Rows are points. The points of each table are mixes of a few directions, plus a little noise. How many directions does each table use, and how many do they share? Where both have some left over, give the other angles between the two spaces (their principal angles), to ten degrees, smallest first.

First:
[[0.08, 0.05],
[0.38, 0.27],
[-0.82, -0.59],
[0.38, 0.28]]
Second:
[[0.21, -0.29],
[0.07, -0.09],
[-0.34, 0.47],
[0.53, -0.71],
[-0.44, 0.63]]
Directions: first 1, second 1, shared 0; angles 90

First:
[[0.02, -0.15, -0.16, 0.08, -0.05, 0.02],
[-0.05, 0.25, 0.25, -0.12, 0.07, -0.01],
[0.20, -1.04, -1.11, 0.51, -0.33, 0.08],
[-0.17, 0.98, 1.02, -0.49, 0.32, -0.08],
[0.00, 0.06, 0.06, -0.04, 0.01, 0.00],
[-0.11, 0.62, 0.64, -0.30, 0.19, -0.05],
[-0.05, 0.28, 0.31, -0.15, 0.10, -0.02],
[0.19, -0.99, -1.03, 0.49, -0.32, 0.08]]
Second:
[[-0.89, 0.57, -0.07, -0.51, 0.82, -0.63],
[0.05, 0.08, -0.09, 0.06, -0.56, 0.26],
[-0.21, 0.02, -0.31, 0.00, -0.41, 0.08],
[-0.01, 0.74, 0.75, -0.28, -0.20, 0.17],
[0.52, -1.21, -0.68, 0.60, 0.37, -0.09],
[-0.10, 0.21, 0.08, -0.08, -0.06, 0.02],
[-0.04, -0.11, 0.05, -0.02, 0.62, -0.29],
[0.66, -0.25, 0.27, 0.30, -0.53, 0.49]]
Directions: first 1, second 3, shared 1

First:
[[-0.56, -0.16, -0.14, 1.20, 0.50, 0.12, 0.63, 1.36, -0.04],
[-0.08, 0.25, -0.09, -0.17, 0.09, 0.13, -0.07, -0.19, -0.16],
[-0.09, -0.08, -0.03, 0.20, 0.10, 0.01, 0.12, 0.31, 0.09],
[0.10, -0.21, -0.08, -0.42, -0.16, 0.11, 0.02, -0.08, 0.64],
[0.44, -0.81, 0.28, 0.08, -0.36, -0.43, 0.06, 0.21, 0.78],
[-0.26, 0.65, -0.04, 0.32, 0.35, 0.12, -0.04, -0.07, -1.04],
[0.30, -0.27, 0.00, -0.69, -0.36, 0.00, -0.17, -0.46, 0.66],
[0.23, 0.58, 0.13, -0.51, -0.13, -0.06, -0.50, -1.05, -0.89]]
Second:
[[-0.01, 0.22, -0.27, -0.47, -0.11, 0.16, -0.21, -0.62, 0.05],
[-0.28, -0.43, -0.37, 0.48, 0.14, -0.06, 0.42, 0.39, -0.30],
[-0.18, -0.19, -0.58, 1.16, 0.09, -0.26, 0.08, 0.06, -0.08],
[-0.06, -0.96, -0.64, 0.08, -0.19, -0.25, 0.39, -0.11, -0.05],
[0.03, 0.41, -0.09, 0.14, 0.02, -0.03, -0.34, -0.46, -0.17],
[0.28, -0.15, 0.68, -1.66, -0.21, 0.29, 0.07, 0.03, 0.23],
[0.42, -0.40, 0.60, -0.77, -0.31, -0.09, -0.02, 0.06, 0.47],
[0.11, -0.21, 0.63, 0.04, 0.14, -0.21, 0.28, 0.56, -0.79],
[-0.29, 1.18, -0.13, -0.06, 0.25, 0.52, -0.45, -0.29, 0.36],
[-0.01, 0.51, 0.15, 1.07, 0.23, -0.12, -0.26, 0.38, 0.30]]
Directions: first 3, second 5, shared 3

First:
[[0.13, 0.02, 0.01, 0.02, -0.37, -0.25, -0.34, -0.16, -0.18, 0.15, 0.00, -0.15, -0.61, 0.04],
[-0.21, 1.19, -0.49, -0.67, 0.29, 0.42, 0.70, -0.69, 0.07, -0.01, 0.22, -0.02, -0.29, -0.13],
[0.09, 0.73, -0.37, -0.31, -0.40, -0.16, 0.19, -0.88, -0.43, 0.00, 0.00, -0.39, 0.32, -0.09],
[-0.07, -0.79, 0.28, 0.40, 0.38, 0.17, 0.07, 0.74, 0.29, -0.20, -0.16, 0.28, 0.81, 0.00],
[-0.14, -0.97, 0.58, 0.19, 0.52, 0.16, -0.01, 1.03, 0.44, -0.26, 0.03, 0.31, 0.33, -0.07],
[-0.23, 0.89, 0.01, -0.55, 0.08, -0.56, -0.42, -1.08, -0.24, -0.64, 0.41, -0.11, 0.33, -0.04],
[0.36, -0.99, 0.17, 0.35, -0.42, 0.40, 0.31, 1.05, 0.05, 0.64, -0.31, -0.18, -0.71, -0.07],
[-0.04, -0.06, -0.21, 0.65, -0.05, -0.20, -0.44, -0.03, -0.01, 0.29, -0.22, 0.28, -0.18, 0.30]]
Second:
[[0.40, -0.46, 0.00, 0.25, -0.72, -0.04, -0.01, 0.17, -0.35, 0.43, -0.26, -0.39, -0.26, -0.04],
[0.46, -0.86, 0.18, 0.11, -0.58, 0.33, 0.49, 0.84, -0.14, 0.49, -0.27, -0.45, -0.28, -0.21],
[0.30, 0.50, -0.14, -0.44, -0.71, -0.30, -0.11, -0.70, -0.49, 0.15, 0.16, -0.56, -0.60, -0.15],
[-0.77, 0.48, -0.01, 0.17, 1.35, 0.01, -0.27, -0.13, 0.67, -0.71, 0.23, 0.98, 0.82, 0.24],
[-0.32, 0.78, -0.08, -0.56, 0.42, -0.05, 0.01, -0.59, 0.10, -0.41, 0.36, 0.13, -0.04, -0.06],
[0.38, -0.65, 0.15, 0.04, -0.47, 0.27, 0.39, 0.61, -0.10, 0.42, -0.19, -0.39, -0.25, -0.18],
[-0.43, 0.77, 0.04, -0.48, 0.59, 0.00, 0.03, -0.49, 0.23, -0.48, 0.36, 0.23, 0.09, -0.02],
[-0.02, -0.53, -0.06, 0.94, 0.10, -0.22, -0.50, 0.30, 0.05, 0.15, -0.35, 0.36, 0.53, 0.34]]
Directions: first 5, second 3, shared 3
